Every row gives one point. Two turns around zero, p and q, are shown by what they do to some points. Write where each new point lands after one turn and then the other. Backwards means that the second turn is done in reverse. Each puzzle has new turns, and all numbers are rounded.

Turn p:
21 -14 35 -> 20 -18 34
16 6 0 -> 10 12 8
-14 -6 -19 -> -5 -2 -24
-23 15 -17 -> -25 9 -19
Turn q:
4 -6 -48 -> -18 7 -44
-10 -12 15 -> -8 -10 17
-5 8 22 -> 9 3 22
29 12 21 -> 36 -10 5
-27 0 -9 -> -23 15 5
9 -3 -1 -> 5 -6 -5
Where do these land?
p, then q: -21 23 8 -> -18 17 21
p, then q: -20 -18 13 -> -23 -20 1
q, then p backwards: 10 1 7 -> 7 -10 3
p, then q: 31 -6 -27 -> 31 7 -27

Turn p:
30 -20 5 10 -> 28 -24 8 2
-39 9 -8 10 -> -31 15 -12 21
6 -5 11 32 -> 13 -6 12 29
-6 -3 7 -19 -> -13 -3 5 -16
-2 10 10 -13 -> -6 10 10 -12
11 9 -26 -19 -> 9 8 -24 -22
Turn q:
-10 21 -21 8 -> -17 17 -19 10
3 -17 2 19 -> 6 -21 -2 14
-9 18 48 -29 -> 6 27 52 -12
-1 -7 -14 2 -> -6 -8 -12 -2
19 -3 -13 8 -> 14 -5 -20 1
-2 -12 -1 -8 -> -3 -10 3 -10
Where do these land?
p, then q: 20 23 11 17 -> 30 19 1 10
q, then p: 2 -7 10 -11 -> -1 -5 12 -11
q, then p: 7 -12 -10 -25 -> -9 -6 -6 -28
p, then q: 1 17 -16 15 -> 5 13 -21 11
q, then p: 9 -17 -10 -18 -> -6 -13 -7 -23
q, then p: -19 24 -5 -4 -> -15 26 -1 9
q, then p: -19 -28 20 27 -> -5 -32 19 29

Turn p:
-20 0 -17 23 -4 -25 -> -8 -12 -26 25 -4 -17
7 -3 23 16 10 -1 -> 15 4 14 5 15 -16
7 20 12 13 14 -6 -> 6 20 -3 0 14 -18
36 22 19 -3 3 -15 -> 25 25 0 -25 -5 -22
-5 -1 -11 -17 1 27 -> -13 3 6 -7 3 30
-6 -10 -20 22 -1 -16 -> 5 -16 -24 19 1 -6
-20 -3 10 -20 -18 31 -> -22 3 31 4 -11 25
17 -12 -12 5 -6 -9 -> 19 -11 -12 -2 -7 3
-15 -13 -5 -38 0 14 -> -26 -16 14 -20 -6 22
Turn q:
16 9 19 8 -6 -12 -> 11 9 17 21 2 -4
-25 -40 -4 5 29 30 -> -40 -29 -15 -16 26 22
5 23 12 10 -15 9 -> 7 28 6 9 -6 12
22 10 -12 9 -15 -12 -> 26 2 -6 16 -14 -2
-17 7 -22 3 8 8 -> -6 5 -27 -14 1 0
-28 -18 -10 -6 31 4 -> -27 -16 -17 -20 21 -9
17 -6 -5 -37 -8 -7 -> 20 -17 20 -22 -14 -8
-6 1 5 3 -20 -12 -> -5 6 5 11 -19 -7
16 13 17 5 -3 -7 -> 13 12 15 15 4 -2
Where do these land?
q, then p backwards: -5 -8 8 13 -6 23 -> -11 2 -14 -7 -3 22
q, then p: 26 -9 27 -14 -12 -16 -> 25 0 30 4 0 -23
p, then q: -15 19 11 16 -20 6 -> -4 28 -7 23 -5 -2
p, then q backwards: -13 -10 -4 1 48 12 -> -5 -13 11 5 47 14
q, then p: 13 20 -38 -13 13 -12 -> 19 -7 -28 -32 -14 7
p, then q: -1 -1 -5 12 -11 -10 -> 5 -4 -9 14 -9 1
p, then q: -4 -10 1 -15 -13 -3 -> -11 -5 11 0 -14 6

Turn p:
18 -20 -33 -6 -10 -15 -7 30 -> -5 -17 -28 -13 -1 -2 -19 39
12 3 -14 25 11 13 2 6 -> 13 -5 -11 23 21 -2 -1 8
-6 -7 -6 11 -5 19 -7 11 -> -3 -9 -2 15 7 19 -9 4
15 26 13 -3 3 0 19 0 -> 17 14 15 3 -3 -11 23 9
12 -14 7 -1 -2 -5 -6 -27 -> 15 -6 -7 -8 -11 -8 -8 -23
-14 19 -20 -16 -3 3 -27 -5 -> -11 33 -15 -7 3 17 -12 -1
-14 -1 14 3 3 13 -14 -2 -> -5 3 15 7 4 12 -11 -14
-6 -13 29 6 8 -21 15 6 -> -12 -19 25 -3 -6 -25 5 -5
4 -18 4 -13 -3 6 7 -9 -> 8 -15 1 -16 -5 8 3 -9
-16 6 7 -8 -16 -12 2 -6 -> -16 8 3 -4 -20 1 7 -6
-5 18 -2 2 12 -2 14 -4 -> -2 12 2 3 11 -8 19 -1
Turn q:
-45 6 38 8 -3 11 0 -16 -> -39 -6 26 -8 5 22 1 -34
6 -4 -20 -8 -3 -5 -19 14 -> 1 -7 -20 3 0 -14 -13 16
-2 5 -15 12 -9 0 15 -2 -> -1 5 -8 7 -15 4 18 2
7 -14 -2 2 8 -17 -5 12 -> 7 -7 1 9 8 -22 0 5
9 -7 -6 -8 -3 10 10 12 -> 12 -11 -3 -1 1 8 5 16
-17 2 17 -9 2 4 13 -36 -> -2 6 7 -22 2 16 9 -35
12 20 -4 -12 2 -7 17 -1 -> 7 19 -1 -17 0 0 13 13
11 -2 -8 7 17 6 -13 8 -> 7 6 -7 18 11 -2 -13 7
19 -6 -1 8 -10 -2 -17 9 -> 8 -4 3 10 -13 -11 -18 11
Where do these land?
q, then p: 18 -10 -27 -15 5 8 -9 7 -> 9 -4 -23 -3 12 -2 -16 24
p, then q: -9 13 -48 -16 16 5 6 6 -> -5 12 -32 2 31 15 18 22
p, then q: -8 -38 2 -5 -7 6 1 -10 -> 15 -26 -13 -6 -2 7 -10 -22
p, then q: 6 12 13 13 -16 -11 -5 -10 -> -7 8 8 1 -27 -10 1 -2
q, then p backwards: -2 10 11 10 -7 -14 -10 -2 -> -9 6 14 0 0 -17 -8 1
q, then p: 4 9 -15 -14 9 -3 26 9 -> 5 -4 1 -9 14 -1 22 24
p, then q: -7 8 18 13 -6 -6 -9 15 -> -20 -2 19 9 -7 -5 -6 -4
p, then q: 4 8 16 15 24 8 -1 -16 -> 13 25 15 3 5 -9 -1 -17
p, then q: -1 14 11 7 -8 15 0 1 -> 0 8 16 9 -9 12 -1 2
p, then q: -3 -32 10 9 -10 1 9 7 -> 9 -32 3 8 -4 -3 -3 -16
q, then p: -2 6 10 -16 0 -9 -6 -7 -> -3 12 5 -19 -2 -1 -3 -4

Turn p:
-1 -4 -4 17 6 -12 8 -15 10 -> -2 -6 1 13 13 -17 14 -3 -2
-8 1 -1 -4 -11 -11 13 -17 -15 -> -4 -11 -4 -3 -5 1 13 -21 -15
9 -13 15 -19 8 13 -22 5 0 -> 8 -10 11 -14 -3 4 -29 7 14
-2 -3 -20 9 -1 -7 7 4 -11 -> 3 3 -16 5 7 1 7 3 -18
3 -1 -7 -16 3 40 -7 11 17 -> 5 -6 1 1 -5 28 -7 27 27
11 -8 -19 -5 -2 -15 -10 -5 24 -> 20 -6 -19 6 0 -20 4 5 16
13 9 -8 16 12 -10 4 -7 -6 -> 12 11 3 9 18 -5 8 -7 -10
8 7 30 -8 -18 8 -9 10 -13 -> -3 8 20 -5 -26 9 -21 -10 -2
7 -6 17 11 3 20 6 7 -1 -> -5 0 24 8 -2 8 -6 14 -4
-48 -2 0 11 -4 -22 15 32 -16 -> -47 18 -23 -18 -3 -9 6 7 -29
6 11 -5 11 4 6 -13 -16 1 -> 6 2 2 16 14 5 -4 -12 9
2 9 1 -23 1 -12 9 -8 9 -> 9 -3 -1 -18 -7 -5 16 -10 12
Turn q:
5 16 -3 -9 11 12 -13 13 -10 -> 1 6 -3 -12 -6 11 -19 18 -6
6 -2 1 -18 3 25 -16 -6 -8 -> -12 -19 -5 -15 -9 17 -14 6 -1
5 4 5 -8 -3 0 6 3 -15 -> 5 -5 4 -8 -9 -5 2 8 -10
-29 -30 5 20 -19 -21 14 9 7 -> -14 3 -3 39 8 -26 28 -5 -2
-11 4 5 0 -7 -18 -8 -16 18 -> -8 9 5 5 -2 -13 -4 -23 16
-15 5 -7 17 -5 13 19 9 3 -> -4 18 -6 8 2 12 23 3 -10
19 -25 -8 4 18 6 -3 2 -9 -> 12 -25 -7 3 22 8 -6 8 -6
7 7 35 13 -2 -28 -9 -31 19 -> -3 2 43 2 7 -16 -8 -34 17
-7 16 0 -4 5 -2 2 12 6 -> -2 20 -1 -7 -1 -3 -2 8 2
30 -4 -12 -12 -2 17 -5 10 -3 -> 16 -19 -7 -10 -5 18 -4 20 11
-21 9 -14 13 -15 -11 2 -3 -6 -> 1 17 -10 18 -15 -5 6 -14 -10
11 1 -6 -16 15 6 12 -3 -3 -> 8 -7 -8 -24 8 1 2 4 -2
Where do these land?
p, then q: -9 -16 -16 -8 -14 -24 -19 4 -11 -> 17 -11 -28 11 -13 -5 -17 -12 1
q, then p: -20 -7 -14 -8 7 8 -12 20 -10 -> -6 14 -29 4 8 9 -9 7 -9
p, then q backwards: 20 -6 11 2 -8 2 21 6 -7 -> 8 11 13 9 -11 0 10 4 -21
q, then p: 6 -4 24 1 18 6 -12 -3 12 -> -16 -4 11 -15 11 -5 -15 4 16
q, then p: -10 10 21 -6 -11 17 -18 -9 0 -> -29 -10 -2 1 -16 6 -11 -8 9
q, then p backwards: 23 -9 -13 11 -16 11 -8 -1 12 -> 9 6 -13 -10 -7 26 -3 -16 10
q, then p: -14 -5 1 6 -10 -17 -5 6 3 -> -8 11 -4 12 5 -15 6 -9 -5
q, then p backwards: -3 27 -15 -4 17 3 15 14 -18 -> 12 2 -14 -7 6 -13 6 32 -19
p, then q backwards: 8 5 14 13 19 11 18 -16 -2 -> 10 -7 26 23 4 2 12 -4 6
p, then q backwards: -1 4 -14 -7 -1 -18 19 -22 22 -> 3 -20 -8 -7 -17 -10 30 -7 10

Turn p:
2 -12 -3 -6 -10 -12 16 5 10 4 37 -> 12 2 10 -16 -3 -16 14 18 -15 -3 27
15 0 3 8 -16 15 2 11 7 0 5 -> 16 -1 -5 12 -18 -1 8 2 9 -4 8
14 -3 -12 -13 -5 0 -19 7 -9 -5 3 -> 19 5 -9 8 7 4 -19 3 -8 -7 3
-9 -3 -10 0 -7 11 -13 -4 4 -2 -3 -> -4 -12 -7 5 -5 13 -10 1 -3 -1 6
13 -9 -6 10 -4 2 -29 2 -4 20 2 -> 8 -10 -14 20 5 -14 -20 -1 4 10 12
-29 -9 5 3 -5 1 20 10 1 -2 -16 -> -12 -17 3 -10 -10 7 17 12 -6 7 -23
3 43 -3 -16 20 -4 -8 1 -10 1 13 -> -11 48 -12 -8 8 6 -13 0 4 2 4
-4 13 -8 -4 20 -7 14 1 8 -13 -3 -> -9 12 4 -17 13 11 8 5 12 -10 -6
-8 0 -8 22 -4 -12 24 6 -7 -6 7 -> -12 -4 -5 -3 1 -16 25 13 -3 -16 -5
3 -7 -7 -6 -18 -31 -4 8 2 -8 -13 -> 12 -12 -1 -16 -1 -16 -16 6 -5 -17 -17
-8 -11 20 -7 5 12 4 -9 -5 -15 -6 -> -3 -2 24 8 -3 15 6 -9 -9 4 -10
0 6 14 -13 48 -4 19 -5 -12 22 -14 -> -9 20 8 -10 35 1 15 -15 10 34 -18
9 -10 5 -4 -12 16 1 -37 5 9 -2 -> 2 -15 4 2 -6 6 2 -37 -8 4 19
0 1 9 24 -13 13 -27 4 10 -6 -9 -> -6 -14 -1 26 -21 1 -17 2 18 -4 1
Turn q:
-8 1 9 -17 6 5 -6 -5 -19 -9 2 -> -4 2 10 -21 9 -10 -7 -9 -7 -1 -8
28 11 6 -2 -2 0 -1 11 18 16 12 -> 13 -1 14 9 -5 12 6 4 15 18 24
0 -8 2 8 -3 12 13 -2 -17 -34 -3 -> 7 4 5 -11 2 3 -8 3 -16 -36 -6
5 11 -2 16 1 10 -34 -12 -4 9 1 -> 1 2 -9 4 1 13 -35 -9 5 17 -1
-14 2 7 -2 20 11 14 8 2 -6 4 -> -10 7 3 -1 22 -4 9 -7 2 -15 7
-11 -6 14 -15 -2 5 -2 -7 -10 7 -29 -> -10 -4 2 -18 11 1 3 9 9 5 -30
-9 -1 -4 3 -9 -6 8 22 -6 12 16 -> -1 -1 -10 0 5 -1 16 5 -20 10 17
-6 -28 -2 20 -2 -17 -8 -2 24 -21 -7 -> -6 -31 -12 23 -12 -10 -9 10 4 -24 -2
-4 -7 6 -4 12 2 0 -13 -19 11 5 -> -3 -2 8 -3 11 3 1 -19 -10 8 -14
-13 15 4 -8 -1 -21 10 2 -18 5 -9 -> -13 16 8 -3 2 -15 8 12 -16 12 -13
33 11 -38 -16 -8 -13 6 20 30 15 -4 -> 37 12 -11 15 -24 -12 24 13 27 19 18
5 8 -12 18 -4 -2 0 -8 -8 12 4 -> 4 12 -8 14 -7 12 -5 -5 -11 9 -3
-6 -9 11 -3 -9 14 0 -14 26 -17 9 -> -14 -15 1 -10 -14 8 -2 -8 17 -22 11
Where do these land?
p, then q backwards: -6 4 -6 11 -22 -8 10 -22 15 11 -2 -> -17 -13 -2 -18 -12 2 -6 -6 12 -10 21
q, then p: 9 -4 -2 23 7 7 -6 0 7 3 -10 -> -2 -8 -4 18 3 7 -1 5 18 -5 7
q, then p: -4 24 14 -5 6 -3 -7 -11 -19 -9 6 -> -15 18 5 1 -9 -2 -22 -7 -7 14 -8
q, then p: 10 10 14 3 32 1 1 3 -6 15 -2 -> -18 10 12 7 8 -6 4 -9 23 19 3
q, then p backwards: -13 2 13 6 0 7 8 -5 8 -8 -2 -> -10 8 -7 10 6 -2 1 -8 3 -15 1
p, then q: 18 17 4 -34 -3 15 13 8 -16 -21 -17 -> 18 34 12 -15 -6 22 -14 7 20 -8 -15
q, then p backwards: 13 -3 5 -6 -15 3 -6 17 6 13 6 -> -3 -13 -6 -7 1 12 4 7 18 13 7
q, then p backwards: 25 -8 -30 4 -14 -6 10 37 11 2 14 -> 26 -16 -15 -1 -21 22 9 21 3 13 29
q, then p: -22 -17 4 -16 -22 -36 -11 0 1 -9 -6 -> 9 -24 -3 -15 0 -20 -7 18 -27 2 -26
q, then p: -20 -2 -8 11 10 17 3 -10 -13 4 0 -> -19 2 -10 0 15 20 -3 -11 -2 -7 -3
p, then q backwards: -25 -13 -16 -3 18 8 -16 -9 11 1 5 -> -7 0 32 17 -7 8 -14 12 2 10 5
q, then p: 13 -11 7 6 4 -6 2 -7 -4 -3 7 -> 2 -5 11 16 -2 -5 3 -9 -2 -1 -3

Turn p:
-10 4 1 12 -40 -1 5 -27 -20 12 47 -> 2 -8 31 35 -15 -34 -10 0 -39 4 -12
-3 17 -20 -6 6 -15 9 12 -7 -1 0 -> -4 12 -9 -8 19 -21 13 0 1 3 1
7 7 -1 29 3 -12 24 -20 -3 32 -30 -> 28 5 9 -12 24 11 4 -29 -17 -30 -16
6 -20 -26 -23 -1 -14 -9 6 33 2 -9 -> -6 -24 -3 1 11 -6 9 -10 46 4 -4
3 4 -14 -18 0 14 3 3 -7 -2 -31 -> -10 9 -13 -22 -8 0 5 -26 11 -1 5
-9 22 21 -24 28 8 0 -26 -5 -24 -4 -> -30 32 16 -13 -14 11 1 18 4 -22 15
13 -21 -44 17 14 -28 12 10 -22 10 24 -> -4 1 -20 29 52 -22 -16 -12 -6 12 -13
-25 -32 9 -47 -7 35 -12 5 12 4 19 -> -34 -11 17 20 -36 19 15 -6 21 40 2
22 -16 10 -12 7 -8 23 -16 3 -10 -7 -> -17 -12 16 -9 18 13 -16 -9 3 -13 16
2 2 35 22 -6 4 -32 -10 1 -14 -5 -> 17 -2 1 -7 -30 16 -25 28 -4 -12 -8
1 2 -2 -3 -13 34 -1 -2 16 10 18 -> 7 -6 6 26 -25 2 12 -11 0 6 17
-15 -9 7 28 5 5 2 32 10 -17 -16 -> 8 -17 -36 -11 0 22 13 17 -10 3 -4
7 40 26 25 3 -21 -24 34 -10 -3 -7 -> 43 19 -14 -30 1 -8 -5 41 -10 7 2
Turn q:
1 14 4 7 -11 15 -41 -21 -24 6 -12 -> 1 4 6 -10 7 1 -43 11 -28 -16 17
-7 11 11 -11 -14 -24 48 -15 16 31 -17 -> -23 38 0 16 -12 11 14 -29 12 37 13
-22 -6 14 19 -4 -45 -1 -2 -5 -18 33 -> 19 5 40 6 -23 -36 23 -5 2 -10 5
-16 -40 -14 21 30 -29 12 14 7 -10 -1 -> -19 -17 14 4 13 -37 32 -18 19 -13 -21
-7 -7 26 -13 7 36 0 2 -19 4 1 -> -7 -19 19 -3 9 32 -7 19 -15 13 -5
4 4 -17 23 1 42 33 -10 -26 -1 -2 -> -13 -12 -8 -8 3 44 16 -23 -28 -22 0
22 -12 -16 20 46 7 -14 28 22 17 -11 -> 4 -18 -26 20 54 -15 3 -5 9 -8 -24
7 5 -31 -20 -18 11 -17 6 29 10 15 -> 11 -10 -41 -3 -3 -4 -2 18 19 3 28
-5 6 -25 5 -18 11 -12 5 13 0 2 -> -2 -7 -25 5 -9 -2 -4 7 4 -18 18
-14 31 30 -8 -11 -17 13 -29 6 -8 -21 -> -4 45 26 5 -20 16 -20 -8 13 6 3
-5 11 -8 -25 -1 8 -2 17 -28 -7 16 -> 4 2 -4 -19 -7 7 17 34 -18 1 -3
23 -16 5 -14 7 -23 3 -6 16 -14 9 -> 19 -2 1 -17 -3 -17 2 -13 23 18 -14
19 -1 21 -3 -14 8 -22 11 -7 -9 -12 -> 10 -9 -2 3 -9 -1 -32 11 -13 8 -18
Where do these land?
q, then p: 12 -8 22 -33 0 25 -14 19 14 33 21 -> 30 6 -9 28 22 23 0 -20 9 37 -1
p, then q: -25 -32 11 20 -19 14 -11 20 -21 -30 16 -> -43 -22 -18 4 -3 -21 -1 12 -37 -8 14
q, then p backwards: -8 -3 -9 9 -16 14 6 29 -10 -16 -1 -> -27 -6 2 18 -11 11 -2 -9 11 -19 1
p, then q: -8 10 -10 8 20 15 -9 -17 16 23 -27 -> 9 11 -14 -6 -13 33 -13 -19 18 -15 -7
p, then q: 27 -6 23 25 -4 -27 -18 -26 11 7 -17 -> 20 -21 -4 -12 3 -5 -40 13 13 2 -34
q, then p: 11 24 -20 23 7 -5 -10 22 10 0 -13 -> -1 6 -35 -5 13 -18 -6 5 2 -26 1
q, then p: 11 20 -23 14 19 -10 21 -21 16 5 19 -> -12 9 12 16 13 -9 2 -3 0 -34 35
p, then q: 7 21 23 -27 -8 21 6 17 21 -24 21 -> 20 -19 4 19 -24 -3 35 12 -8 24 19
q, then p backwards: 5 -16 -19 -25 17 6 -24 -10 -18 -23 -1 -> 2 6 14 -3 -8 -38 0 5 -1 -22 -29
p, then q backwards: -7 -11 -3 -18 -5 -28 27 -10 19 7 4 -> -19 -31 4 9 33 3 3 -2 -5 2 5
p, then q: 4 -4 -9 -9 -21 16 29 -13 -14 3 18 -> -1 3 38 -8 -5 -9 4 -13 -19 -2 18
q, then p: -31 14 13 -9 -17 -30 -26 19 -13 30 -15 -> 31 14 -6 -9 13 -20 11 36 -24 22 -24
q, then p: 3 -8 1 23 27 -11 23 -28 -31 -14 -24 -> -32 25 23 -28 -21 14 -1 5 -5 -29 -5
